Every row gives one point. To make a cloud, some directions were put in groups of two or more. Within a group, all points are equally far from the middle, so they leave a hole (a ring in 2 directions, a hollow ball in 3). The other directions are filled evenly. Then the cloud was stretched, turned, moved and blurred a little. Count the holes, and give their numbers of directions, smallest first.

Cloud, 22 rows:
[[-0.3 -3.5  1.9]
 [ 0.6 -1.8  3.2]
 [-1.3  1.4 -7.0]
 [-2.9  1.9  3.0]
 [ 2.1 -4.1 -0.5]
 [ 0.9  5.4 -2.6]
 [-2.8  1.3  3.2]
 [-2.5 -3.1  1.2]
 [-5.4  1.8 -1.1]
 [-4.0  4.1  0.6]
 [-3.7 -2.5  0.2]
 [ 1.4  4.4  0.7]
 [ 1.5  1.3 -6.9]
 [ 0.6  1.7  3.3]
 [ 1.0  2.6 -6.6]
 [ 1.8 -3.0  1.9]
 [ 3.3 -3.1 -3.0]
 [ 1.1  5.3 -1.9]
 [ 0.2 -4.0  0.7]
 [-1.6 -3.8 -3.0]
 [-3.2  0.3 -6.0]
 [-5.3  1.1  0.0]]
Holes: 1 (3)

Cloud (27 x 4):
[[ 0.6  0.5  3.1  3.8]
 [ 3.7  2.7 -0.1  0.2]
 [ 0.1  5.0 -0.2  0.9]
 [-1.0  0.2  5.2  1.7]
 [-3.9 -1.3 -2.0 -5.6]
 [-2.8 -6.0  2.2 -0.8]
 [-3.2 -1.6 -2.4  4.1]
 [ 3.0 -3.3  0.7 -3.6]
 [-1.3 -0.5  5.8 -0.9]
 [-4.2 -1.4 -1.4 -5.7]
 [-2.5 -0.6 -4.0  2.7]
 [-5.6  2.1  3.2  0.5]
 [ 0.1 -1.1  3.2  4.0]
 [ 1.6  3.1  0.1 -4.5]
 [-1.9  3.3  3.2  2.2]
 [-3.6 -0.9 -3.0  3.5]
 [-4.3  3.3  2.6  1.6]
 [-4.1  1.4  4.9 -1.1]
 [-3.8 -2.6 -0.8  4.1]
 [-4.3 -0.5 -0.6 -6.0]
 [ 2.8  4.0  0.0 -0.3]
 [-3.9 -5.9  1.3 -1.6]
 [-1.2 -1.9 -2.0  4.3]
 [-3.4  1.2  5.1 -1.0]
 [-2.9 -0.3 -3.5 -4.7]
 [-0.5 -5.3 -1.0 -3.7]
 [-2.6 -4.8  2.6  2.1]]
Holes: 2 (2, 2)

Cloud, 52 rows:
[[-2.1 -3.0  0.4  0.6  1.1  4.7]
 [-2.5  0.1  2.3 -3.1 -5.5  3.9]
 [ 0.4 -0.3  3.4  7.0  1.5  6.6]
 [-7.5  0.6  0.7  3.8  1.7 -0.8]
 [ 1.7 -0.1 -2.0  1.1  1.7  0.5]
 [-1.1 -0.6  1.0  1.9 -6.1  4.5]
 [ 1.8  5.9  1.9  0.1 -3.0 -3.6]
 [-5.8 -1.0 -2.2 -1.4  3.7  2.2]
 [-3.7  0.8 -0.7 -4.4  6.0  0.5]
 [ 2.8 -3.8 -1.6 -0.6  2.8 -1.5]
 [ 3.7  5.2  1.1  0.1 -5.5 -1.7]
 [ 0.3 -3.7  1.1 -0.1  3.2  1.8]
 [-3.6  0.3  3.6  1.1  0.9 -0.2]
 [-4.4 -4.6 -3.4 -1.1 -0.4  2.4]
 [ 1.1  3.4 -5.5 -0.3 -0.6 -1.8]
 [ 2.5  1.7  0.2 -0.1 -2.6 -2.7]
 [ 0.0  0.7 -2.2  5.0 -4.4  3.7]
 [ 3.9  0.9  0.8  4.9 -2.4 -0.6]
 [-0.8  2.2 -3.3 -3.3  1.4  0.5]
 [ 0.4 -0.5 -2.8 -6.0 -1.6  5.8]
 [-1.9  0.2 -1.6  6.4 -0.9  8.0]
 [-2.3  1.9  1.9  4.8 -2.8  1.6]
 [-6.0  2.4  0.1 -4.2  2.2  2.7]
 [ 0.3  3.1  2.2  3.1 -3.7  4.9]
 [-6.6 -5.4 -3.1 -1.8 -0.9  2.4]
 [-0.2  2.2 -2.1 -3.7 -0.1  5.6]
 [-5.0 -2.0  2.1  1.4 -2.1 -2.1]
 [-4.5  1.0 -0.2  4.6 -1.5 -3.7]
 [ 0.2  3.3 -2.7 -4.8  3.2  0.1]
 [ 3.6 -0.3  0.5 -2.2  4.5 -1.0]
 [ 0.2 -0.5 -1.4  3.7  2.9 -0.4]
 [-8.7 -1.0  2.5  0.0  0.0 -1.4]
 [ 0.7 -2.7 -1.6 -2.9 -3.8  1.5]
 [ 0.7  4.9  4.8 -0.6 -3.3 -0.2]
 [ 1.0 -4.7 -1.7  0.7 -4.9  3.2]
 [-1.2  2.6  0.3 -4.6  3.7 -1.2]
 [-3.2  3.3  3.5  0.0 -4.2  5.4]
 [ 3.5 -0.7 -2.0 -5.0 -1.0  4.5]
 [-4.3 -0.9 -0.2 -6.4 -1.7 -1.1]
 [-3.6  1.2  2.6 -4.8 -0.6 -2.8]
 [ 6.5 -3.1 -5.6  2.7 -2.3  3.1]
 [-2.6  0.3  1.1  2.4  3.6  0.4]
 [-4.8 -2.3 -5.6  3.3 -2.4  5.9]
 [-0.2 -0.4 -1.3 -5.1 -2.5  0.4]
 [ 2.1  1.1  0.3  5.3 -1.0 -2.0]
 [-1.2  3.3 -1.9  1.0 -4.6 -4.8]
 [-5.0  5.7  2.4  1.8 -0.1  0.3]
 [-6.4  0.2  2.4 -0.4  4.0  2.8]
 [-0.8  3.2 -2.4  1.5  2.5  1.2]
 [ 0.3  2.3 -1.2  4.2  1.1 -1.3]
 [-1.8 -0.2  7.5 -2.8 -2.5 -0.5]
 [-0.7  0.5 -1.2  2.5 -2.5  0.1]]
Holes: 0

Cloud:
[[-2.2  3.1  2.8  2.1 -3.2  4.2]
 [ 1.8 -3.2 -0.3 -0.6 -1.7 -1.7]
 [-3.5  3.0 -1.5 -0.9 -1.1  4.5]
 [-4.5 -1.8  2.2  0.7  1.0 -5.4]
 [ 0.9  1.0 -4.9  2.2 -3.4  2.6]
 [-1.0  1.0 -5.9  2.7 -6.6  1.7]
 [-0.2  4.4 -0.9 -0.5 -2.1  3.2]
 [ 1.7  1.6 -4.9 -2.0 -3.6 -0.1]
 [ 3.1  3.9 -0.9  3.3 -4.7  2.6]
 [-2.3 -2.4  0.1 -1.9 -0.1 -3.0]
 [ 2.7 -2.1 -2.7 -1.0 -4.9 -0.5]
 [ 0.2  2.0 -0.9  1.0 -2.5  4.5]
 [ 1.2  5.8 -4.1  3.1 -3.1 -0.3]
 [ 1.0  0.4  2.8  5.7  2.2 -2.5]
 [-1.8  3.1 -0.7  4.0 -6.8  3.0]
 [ 3.2  0.8 -4.6 -1.5  0.7  4.2]
 [-4.5  3.9 -1.8 -1.7 -4.1 -2.9]
 [-3.7 -1.2 -0.5  1.0  2.1  4.3]
 [ 0.5 -0.7  4.1  0.9  1.6 -0.3]
 [ 1.9 -0.5  0.3 -2.9  1.1 -1.8]
 [ 2.5 -4.6 -3.7  0.5 -5.4 -3.3]
 [ 6.5  3.9 -0.8  5.0 -5.4  2.2]
 [ 1.1  3.5 -5.1 -3.3 -6.8  3.2]
 [-1.6  7.8  4.9 -0.3  0.8  3.4]
 [-3.6  3.8 -4.7 -3.2  2.3 -5.6]
 [ 5.5  4.2  3.7 -2.1  2.5 -0.1]
 [ 3.3  3.0 -1.2 -1.3  3.9 -5.2]
 [ 4.0 -0.2  4.7  2.8  2.0  1.0]
 [-3.3  0.5 -2.3  3.0 -1.0 -1.2]
 [-1.6  2.5 -1.3 -4.5 -7.3 -1.8]
 [-3.4  2.5 -2.4 -2.4  2.5 -1.8]
 [-0.2  4.5 -1.3 -2.7  1.7  0.7]
 [-2.0  3.2  1.5 -0.1 -8.6 -3.8]
 [-3.0  1.5  2.1 -2.8  1.5  0.5]
 [-2.4  5.4 -5.5 -1.7 -4.7 -2.2]
 [ 2.8  0.8  6.3 -4.7  1.3 -0.9]
 [ 2.1  4.0  3.7  0.2  4.5  3.5]
 [ 0.8 -3.0 -4.3  2.2  0.5 -6.1]
 [ 0.6  3.6  3.2 -0.4 -6.8  2.6]
 [-1.8 -2.7 -0.3 -2.6  3.8 -0.2]
 [ 0.6  2.8 -7.0 -2.1 -6.8 -4.0]
 [-0.8  1.6 -1.2 -2.3 -3.4  3.6]
 [-0.4 -0.3 -1.2 -3.5  0.6 -2.5]
 [-1.4  2.0 -2.7  0.3 -3.0 -0.4]
 [ 2.3 -0.3 -3.3 -5.2  3.2 -2.1]
 [ 0.1  6.8  1.9 -1.4 -2.8  1.2]
 [ 0.3  0.8 -1.7 -1.7 -4.8 -4.8]
 [ 0.0 -2.2  1.4 -0.1  3.3  1.8]
 [ 1.6  0.0 -1.9  3.4  1.0  0.1]
 [ 1.3  3.8 -0.8 -3.8  0.3  1.8]
 [-5.1  3.4 -2.3 -3.1  0.3 -0.9]
 [-0.3  4.0  3.9 -3.7  1.9  1.0]
 [ 0.4  5.1  2.6  1.1  1.8 -0.2]]
Holes: 0
